Every row gives one point. The last column is the point's height on a tilted bowl or saddle (a function of degree 2), plus a little noise. Count its main directions that bend up, bend down and stay straight.

Points:
[[-0.42  0.87 -1.47]
 [ 1.35 -0.43 -0.40]
 [ 0.55 -0.78 -1.05]
 [ 0.38  0.98 -1.19]
 [-0.40 -1.46 -0.85]
 [-1.42 -3.67  1.62]
 [ 0.52  0.11 -1.13]
 [ 0.57  0.43 -1.08]
 [-2.43  1.02  0.17]
 [-3.56  0.08  3.30]]
Directions: 1 up, 0 down, 1 straight

Points, 16 rows:
[[ 1.24 -1.93 -0.94 -0.34]
 [-0.30 -0.94  0.01  1.06]
 [-0.02  1.76  2.03  0.23]
 [-1.76  1.39 -1.28 -2.42]
 [ 0.70 -1.28 -1.63 -0.57]
 [-2.84  0.00  2.07  0.60]
 [ 0.82  2.76  1.04  0.81]
 [ 1.66 -1.74 -1.20 -0.98]
 [-1.36  0.45  0.04 -0.07]
 [ 2.13 -0.42  0.70  0.22]
 [ 0.04 -1.57 -1.05  0.60]
 [-1.28  2.74 -0.08 -2.45]
 [-0.73  0.67  0.04 -0.09]
 [-1.24 -3.79 -1.28  4.31]
 [ 0.22  2.24  0.15 -0.23]
 [-0.45 -1.25 -1.86 -0.04]]
Directions: 1 up, 2 down, 0 straight

Points:
[[-3.07 -0.60 -0.43 -2.32  0.61]
 [-2.77  1.05 -1.57 -1.87 -0.09]
 [ 1.63  2.60 -0.01 -0.38  0.72]
 [-2.49 -0.40 -0.45 -0.52  0.11]
 [ 0.91 -0.27  0.86 -0.87  0.16]
 [-0.20 -0.07 -0.28 -0.50  0.22]
 [-0.98  0.48  0.12 -1.42 -0.37]
 [ 0.15 -1.50  3.04 -0.77  0.63]
 [ 2.17  1.85  0.66  0.96  1.28]
 [ 4.12  3.07 -0.85  3.34  5.47]
 [-1.67  0.17  0.46  0.56 -0.34]
 [ 1.06  1.94 -0.24  1.53  1.21]
 [-0.14 -0.05  1.17  0.78  0.21]
 [-0.22 -0.14 -0.44  0.86  0.55]
 [ 0.77  0.42  2.99 -2.34  0.21]
 [-1.43 -3.93 -0.76 -0.67  2.76]
 [-0.10  1.11 -1.74 -2.39  1.15]
 [-0.95  0.41 -0.97  0.46  0.36]
 [-0.56 -0.25 -0.58 -0.22  0.39]
 [-0.34 -0.23 -0.85 -0.69  0.43]
 [-1.12 -1.54  0.11  0.54  0.81]
 [ 0.94  1.37 -2.47  1.23  2.16]
 [ 0.07 -0.25  3.63 -1.23  0.32]
 [-1.34  0.18  0.21 -0.31 -0.40]
 [ 1.55  0.78 -2.62 -0.86  1.97]]
Directions: 3 up, 1 down, 0 straight

Points, 44 rows:
[[ 1.57  0.60  0.59 -0.43 -1.52  1.09 -0.72]
 [ 1.97  0.10 -0.20  3.93  0.59  2.48 -1.44]
 [-0.50  2.05 -2.43  0.44 -0.72 -2.68 -1.89]
 [-0.12 -0.18  1.13  2.86 -2.93 -0.77 -1.91]
 [ 0.08 -0.75 -1.01 -3.17  2.19  0.12 -1.54]
 [-0.85 -1.00 -1.82  0.17  0.10 -0.98 -1.06]
 [-1.07  2.29 -0.82  0.25 -0.80  0.69 -0.48]
 [ 1.53 -0.18 -1.03  1.44  0.78 -0.26 -0.89]
 [ 0.93 -1.04 -1.75 -0.87 -2.88 -2.38 -1.69]
 [ 0.52  1.29  1.71 -0.55  0.05 -2.73 -2.19]
 [-2.68  1.44  2.46 -0.25  0.03 -2.68 -3.07]
 [ 2.59 -0.15 -0.82  0.37  1.11  0.51 -0.91]
 [-1.76 -0.28  0.22 -0.51  1.79  0.50 -0.97]
 [-2.47  0.22 -3.81 -0.68 -0.97 -1.93 -2.11]
 [-1.30  0.77  1.18  0.16  0.40  2.62 -0.24]
 [-1.68 -1.90 -0.36  1.50 -1.09  2.00 -1.25]
 [-0.74  0.54  1.87  1.32  2.47  1.72 -1.05]
 [-1.07  0.57  1.25  1.35  0.26  0.68 -0.91]
 [-0.65  0.33  0.47  1.26 -0.55 -0.42 -0.99]
 [-1.35  0.58  2.03  2.55  0.52 -0.21 -1.92]
 [ 1.84  2.09 -0.95 -0.26 -2.37 -1.89 -1.62]
 [ 0.70  2.77 -0.85  0.66  0.65  2.30  0.19]
 [ 0.25 -0.02 -1.67 -0.04 -1.64  1.33 -0.44]
 [-1.23 -1.52 -0.07 -1.88 -1.27 -0.03 -1.43]
 [-1.14  1.51 -2.09  0.88 -0.13 -1.65 -1.37]
 [ 0.28 -1.15  2.37 -2.58 -0.18  0.94 -1.83]
 [-1.14 -0.34  0.52 -1.12  1.37  1.62 -0.56]
 [ 1.39 -1.42  1.78 -0.08 -0.77  2.06 -1.46]
 [-1.65 -0.26  1.05 -0.62 -1.27  1.72 -0.87]
 [ 0.59 -1.91 -0.65  3.33  2.02  1.19 -2.00]
 [-1.82  1.35  3.32  0.00 -0.83  1.04 -1.44]
 [-0.55 -2.06 -1.79  0.02 -1.21  2.28 -0.87]
 [ 0.15 -1.55  1.12  0.70  1.61 -1.28 -2.16]
 [ 1.92  3.18 -0.46  0.11 -2.98 -2.51 -2.37]
 [ 0.82  3.71 -0.18 -1.95  0.06 -0.56 -1.03]
 [ 0.16 -0.29  1.01 -1.21  1.17 -0.73 -1.36]
 [-0.66 -0.85 -2.40  1.81  2.66 -2.15 -2.48]
 [ 0.26 -0.10 -2.36  0.98 -0.42  0.39 -0.48]
 [ 1.31  0.94 -0.83  0.87  0.09  0.72 -0.31]
 [-1.32 -1.28 -0.88 -1.15 -1.75 -1.03 -1.42]
 [ 0.80  0.03 -0.26  1.47 -1.28 -0.43 -0.83]
 [ 0.98 -2.50 -2.35  0.75 -0.18 -0.57 -1.21]
 [ 1.16 -2.35 -0.66 -2.71 -0.55 -0.39 -2.02]
 [ 0.32  0.80 -0.80  1.05  2.90  0.12 -0.98]]
Directions: 0 up, 5 down, 1 straight

Points, 69 rows:
[[-0.96  1.32 -3.05 -0.84  0.38  0.55 -1.41 -0.12 -1.42]
 [-0.18 -0.04 -1.30  1.58  0.37  2.34 -0.72  0.89 -0.26]
 [-0.41 -0.12 -3.00  1.00 -0.66  0.86 -0.23 -2.19 -2.02]
 [ 0.85  0.98  2.26  2.29 -2.80 -0.20 -0.36  1.89  3.47]
 [ 4.97 -3.54  0.19 -0.92  1.48 -0.68 -1.13  3.09 -2.24]
 [ 2.78 -0.42 -1.86  0.18  2.86 -0.08  0.97 -0.84 -1.60]
 [-0.69  0.41 -0.49  0.96 -0.33 -0.75 -0.97  1.91  0.53]
 [-0.51 -0.85  1.13 -3.02  2.75 -0.26 -0.04 -0.63 -2.42]
 [ 0.28 -0.53  0.72 -1.90  2.60  0.16  0.50 -0.76 -1.43]
 [-0.57  0.98  1.60 -2.50  0.33  0.71  0.05  2.20 -0.74]
 [-0.20  1.84  1.06  0.15  0.38  0.65 -1.38  2.77  1.99]
 [ 0.04 -0.26 -0.52  1.07 -0.13  1.42 -1.42  0.24  0.35]
 [-2.05  1.11  0.18  2.01 -1.11  1.65  1.11 -1.28  0.72]
 [ 0.38  0.13  2.90  1.51  2.95 -1.49  0.02  0.70 -0.01]
 [-1.75 -0.58  0.43 -2.17 -0.06  0.40 -3.37  1.34  0.35]
 [-0.70  1.98 -0.26 -0.06 -2.47  1.01  0.73  1.76  0.76]
 [ 0.01 -2.28 -1.86  0.29  1.24  0.47  0.76  0.95 -1.34]
 [ 1.09 -1.40 -2.34 -1.93  1.28  0.83  1.76  1.19 -2.40]
 [-1.18  1.64  1.61 -0.44 -1.35  0.04  0.48  1.08  0.95]
 [ 0.77 -3.34  0.16 -0.64  1.63  0.29 -1.58 -3.63 -2.62]
 [ 0.26 -0.59 -2.13  1.92 -0.16  0.83 -0.35 -1.57 -1.05]
 [-2.24 -2.64  1.41 -0.69 -0.87 -0.19 -0.59  0.18 -1.18]
 [-1.95 -1.99 -1.86 -0.23  0.89  0.44  0.07 -2.30 -1.63]
 [ 2.50  0.19  2.72 -4.19  2.63 -0.99  0.26 -0.51 -3.21]
 [-1.64  1.01 -1.35  3.74  0.76  0.79 -0.35 -2.54 -0.34]
 [ 1.34 -0.92  0.72  1.72 -1.02  1.82 -0.25 -0.01  0.94]
 [ 0.24  0.53 -0.20  2.17  0.51  1.09  0.00 -3.17 -0.08]
 [-0.28  1.89  2.00  0.61 -0.60 -0.91 -1.61 -0.99  2.01]
 [ 0.62  1.75  0.03 -1.51 -3.60 -1.74  1.04  0.83  0.73]
 [-1.75 -0.33  0.21 -0.89  0.27  0.67 -0.55  1.77 -0.33]
 [ 0.33 -1.55  1.07  0.21  1.62 -1.16 -1.55  0.36 -0.57]
 [-0.01  0.09 -0.47 -1.83  1.95 -2.16 -0.74  2.72 -2.01]
 [-0.90  0.41 -0.14  0.31 -0.64 -0.37 -1.01 -2.42 -0.65]
 [-0.50 -0.23 -0.92  0.37  1.45 -2.40 -0.19 -1.43 -1.53]
 [-0.77 -1.15  0.56  0.78  0.01 -0.49  1.76 -0.45 -0.05]
 [-1.94  0.96 -1.64  1.12  0.82  1.74  1.52 -0.09 -0.75]
 [-1.81 -0.79 -0.69  0.47  1.33 -0.35 -3.60  1.06  0.32]
 [ 3.97 -1.91  1.69  1.66 -0.19  2.26 -0.99  1.43  0.49]
 [ 0.94  0.17 -0.43  1.45 -0.82 -0.18 -1.46  1.92  0.83]
 [ 0.47  0.15 -1.82  1.34  4.53  0.29 -0.80 -0.31 -1.06]
 [-1.00  0.90 -1.61 -0.05  0.44  1.15  0.70 -1.71 -1.10]
 [-1.80  1.58  1.33 -3.25  0.74  1.72  0.23  0.57 -1.49]
 [ 0.54 -0.12 -0.56  0.57 -0.55  2.48  0.62  1.26 -0.10]
 [ 0.54 -0.56  1.85  1.11 -2.61 -1.79  0.13  0.10  1.82]
 [ 0.50  2.42 -1.99 -0.69  0.53 -0.97  0.73  1.23 -1.41]
 [-2.83  1.73  0.13 -1.71  0.74 -0.08  0.34  0.42 -1.18]
 [-0.61 -0.24 -2.54 -0.81 -2.13 -1.10 -0.44 -2.77 -2.84]
 [-0.39 -0.12 -1.15  0.06  1.47 -1.30 -2.00  0.76 -0.46]
 [-1.38 -1.91  1.75  0.98  1.40  2.52  0.71  0.46 -0.26]
 [-2.74  1.48  1.06 -1.19  0.05 -1.40 -0.96  0.58 -0.08]
 [ 0.78 -0.57 -1.76 -1.52 -0.87 -0.30 -3.00 -2.76 -3.05]
 [-1.14 -1.25 -1.65 -1.18  1.34  1.14  1.03  0.16 -1.51]
 [-1.74 -2.78  0.11  1.28  0.65  0.49 -1.21 -5.39 -3.47]
 [-2.58 -0.28 -0.43 -1.26 -0.52  0.72 -0.80 -1.28 -1.24]
 [-0.59 -1.10 -1.23 -0.01  1.53  0.09 -0.06 -3.34 -1.90]
 [-2.75  0.48  1.26 -3.66 -0.79  0.80 -2.42  1.55 -0.44]
 [ 0.62 -0.06 -1.00  3.06  0.47 -2.02 -2.25  0.54 -0.35]
 [-0.51  0.87  2.05  2.12 -1.85  1.30  0.37 -2.61  1.48]
 [ 1.19  0.75 -1.45  2.84 -1.21  0.18  0.01  0.11  0.47]
 [ 1.06  1.23  1.33  0.59 -0.30 -2.25  2.37  1.33  0.27]
 [-0.30  0.36 -0.34  1.99  1.95  2.06  1.09 -0.39  0.26]
 [-0.27  1.21  0.40 -0.27  0.93 -2.82 -1.40 -0.65 -0.43]
 [-0.35 -0.41  2.11  1.29 -0.62 -0.54 -1.09  0.79  1.21]
 [ 0.56 -1.48 -1.75 -1.64 -0.14 -0.41 -0.42  2.13 -1.52]
 [-0.61 -1.29 -0.89 -0.97  0.57  0.77 -0.17 -0.77 -0.93]
 [-0.46  1.14 -2.10 -2.76 -0.15  2.56  0.67 -0.40 -2.45]
 [ 0.75  0.41 -0.23  0.68  2.55  3.09  0.96  1.21 -0.36]
 [ 1.75 -2.33  0.50  0.13 -2.14 -0.40  2.17  0.59  1.08]
 [ 1.44 -1.90 -0.29  1.46  0.73 -0.53 -1.51 -0.45 -0.68]]
Directions: 2 up, 4 down, 2 straight

Points, 71 rows:
[[-1.14  0.30  0.44  1.17  1.53 -0.62 -2.75  1.51 -0.51]
 [-1.93  0.81 -0.42  1.38  0.86 -0.78  0.17 -1.23 -1.49]
 [-0.68  0.19  1.00 -0.15 -3.25 -1.29  0.88  2.63 -0.48]
 [ 0.93  0.00  1.26 -0.19 -0.78 -2.18  1.26 -0.55 -0.55]
 [-0.40  1.54  2.24 -0.96  2.93 -2.32 -2.32 -1.23 -0.45]
 [-0.94  0.24 -1.77  0.67  2.45 -0.73 -0.50 -1.65 -1.46]
 [ 0.66  1.47 -1.08 -0.41  0.83  0.57 -0.83 -1.79 -0.01]
 [ 0.61  0.05 -2.84  1.03  0.41 -1.66  2.15  1.37 -2.70]
 [ 0.43  0.25 -1.28  3.65  0.58  0.39  0.14  0.99 -3.36]
 [-2.63  1.77 -1.31 -0.18 -2.69 -1.04  0.49  0.33 -3.37]
 [ 0.19 -0.43  0.81 -0.43 -0.78 -1.81 -1.78 -2.33 -0.43]
 [-0.56  1.28  1.56 -1.26 -1.06  1.98 -1.11 -1.00  0.99]
 [ 0.16 -0.17  0.27 -0.05  0.37  0.82  1.53 -1.05 -0.27]
 [ 0.75  0.83 -0.42  2.04 -0.46 -0.90  0.59  2.17 -1.73]
 [-1.08 -0.36 -0.91  2.26  0.29  0.81  1.98 -0.13 -2.13]
 [-0.82 -0.48 -0.31 -1.36  1.01 -0.53 -0.57 -0.81  0.26]
 [-2.70 -1.41 -0.99 -1.90 -0.85  0.76  0.39  0.96 -1.56]
 [ 0.65  1.36 -0.88 -0.91 -1.60  0.68  0.42 -0.51 -0.98]
 [-0.25  0.34  1.79 -0.95 -2.36 -0.45  4.16  0.02 -0.33]
 [-0.15 -1.62 -1.92  0.79 -1.98 -0.77 -0.63 -0.40 -1.78]
 [ 0.78  1.20  1.56 -2.33  1.23 -2.23  0.20 -0.69 -1.06]
 [ 0.36 -0.51  3.42  0.03  3.71 -1.13  1.03 -1.86 -0.25]
 [-0.87 -3.55  1.13  0.85  2.12 -0.71  0.99 -0.51 -0.19]
 [-1.44 -0.97  2.28 -1.38 -0.58 -0.59 -0.78 -0.58  0.40]
 [-0.20 -0.24  2.51 -0.57 -0.66 -0.23  1.23 -0.64  0.39]
 [-1.52  1.11  1.41 -1.49  0.41 -0.77  2.09  0.76 -0.41]
 [-0.11 -1.28  0.32 -3.60 -0.58 -2.46  1.07  1.05 -0.06]
 [ 0.51  2.01 -1.13  1.61  0.49 -0.96  1.54  0.05 -2.99]
 [ 0.82  1.64  0.19  1.16  1.76  0.33  3.64  2.24 -1.60]
 [ 2.38 -2.54 -1.10 -1.79  0.36 -0.58  1.84  0.72  0.35]
 [ 1.24  0.35  0.37 -0.11 -2.79 -2.02  0.53 -0.10 -1.27]
 [ 1.85  0.96  0.52  0.11  0.70  0.28  1.86  2.98 -0.65]
 [-1.08 -0.13  2.31  1.61 -0.35  2.36  1.11  4.05  2.35]
 [-0.56  1.56  0.92  0.92 -0.71 -1.11 -1.15 -0.03 -1.05]
 [-0.52 -0.44  3.49 -1.52  0.05  1.28 -1.44 -0.95  1.60]
 [-0.56  2.80 -1.94 -3.51  2.60  2.56  1.34  1.56 -4.58]
 [ 1.13 -1.54  0.32 -2.43  0.89  1.34  1.95 -0.19 -0.51]
 [ 2.96 -0.22  1.28 -0.11 -0.08  0.12  2.31 -0.89 -1.00]
 [ 0.64 -0.55  0.05  0.14 -0.33 -0.30  2.49 -0.70 -0.52]
 [-0.48 -0.81  1.42 -1.68 -0.87 -0.14  2.06 -0.35  0.10]
 [ 1.43  1.58 -0.01  0.33 -0.73  2.60 -1.80 -1.65  0.16]
 [-0.94  1.22  0.53 -0.49 -0.91  1.82  1.02 -1.34 -0.25]
 [ 3.33 -3.40 -0.60  1.57 -0.35  1.42  0.38  2.10 -2.05]
 [ 0.44 -0.22  0.32 -1.64 -3.29 -0.09 -1.76 -1.38 -0.78]
 [ 0.68 -2.21  0.31  1.22 -1.82  0.49 -0.74 -1.62 -1.35]
 [ 0.03  1.10  1.83  1.74  0.02  3.12 -1.99  0.45  1.66]
 [-0.89  1.79  0.61  0.92 -2.68 -1.73  0.08  0.18 -2.49]
 [-2.01  1.87 -0.05  3.02  0.05  0.23 -2.21  0.91 -1.91]
 [-1.01  0.40 -0.34 -0.08  1.22 -1.32  3.50 -0.74 -1.71]
 [-0.14 -0.69 -0.62 -1.13 -1.86 -0.93  3.13  0.56 -0.09]
 [ 1.22  0.20  3.18 -2.28  1.31 -0.60 -0.57  1.18 -0.08]
 [ 0.64 -0.17  0.24 -3.07  0.36  1.83 -3.41 -0.45  1.33]
 [ 0.38  0.33  1.26 -2.54  0.52  0.26 -0.40  1.41 -0.10]
 [-0.67 -0.04  0.25 -0.31  0.89  0.48  1.62 -2.33 -0.33]
 [ 0.87  0.85  0.91  1.05  3.99  0.89  1.19  2.00 -0.78]
 [-1.28  2.23 -0.83 -0.72  2.23  1.31 -1.89  0.21 -0.13]
 [-0.72  0.11 -1.06 -2.29  0.69  0.57 -0.77 -1.72  0.86]
 [ 0.00  2.57  0.55  1.28 -0.08 -1.32 -2.03 -1.25 -1.76]
 [ 1.73 -2.16 -0.69 -0.30  3.76  0.06 -2.37 -1.25  0.07]
 [ 0.63 -1.69  0.08  1.94  2.32  0.74 -1.44  2.39 -0.78]
 [-1.39 -1.62  1.74 -2.10 -2.38 -0.65 -0.37 -0.80 -0.55]
 [ 0.76  0.60 -0.19 -2.50  0.70 -0.20  1.91  1.52 -0.96]
 [ 1.02  0.94  2.38 -0.07 -0.26 -3.64 -1.19 -1.29 -2.45]
 [ 1.94 -3.42 -2.34 -0.22 -1.07  0.90  0.68 -1.01 -0.98]
 [-0.83 -1.28  2.24  0.18  0.23  0.29 -0.61  0.24  1.13]
 [-0.20 -0.63 -1.30 -0.27  2.10 -0.35  0.92 -0.55 -0.98]
 [-0.38  0.17 -1.31 -1.33  0.34 -1.99 -0.35  1.60 -1.40]
 [ 1.48 -2.38  0.62 -0.25  0.99 -0.94 -2.01 -1.15  0.08]
 [ 1.20 -2.17 -0.32  0.95  0.64  0.57  2.42 -0.34 -1.00]
 [ 1.19  3.64  2.06  0.25 -3.21 -0.06  0.85  0.31 -2.56]
 [-2.61 -1.95 -1.01 -0.93  1.64  1.11 -0.40  3.35 -2.46]]
Directions: 2 up, 6 down, 0 straight
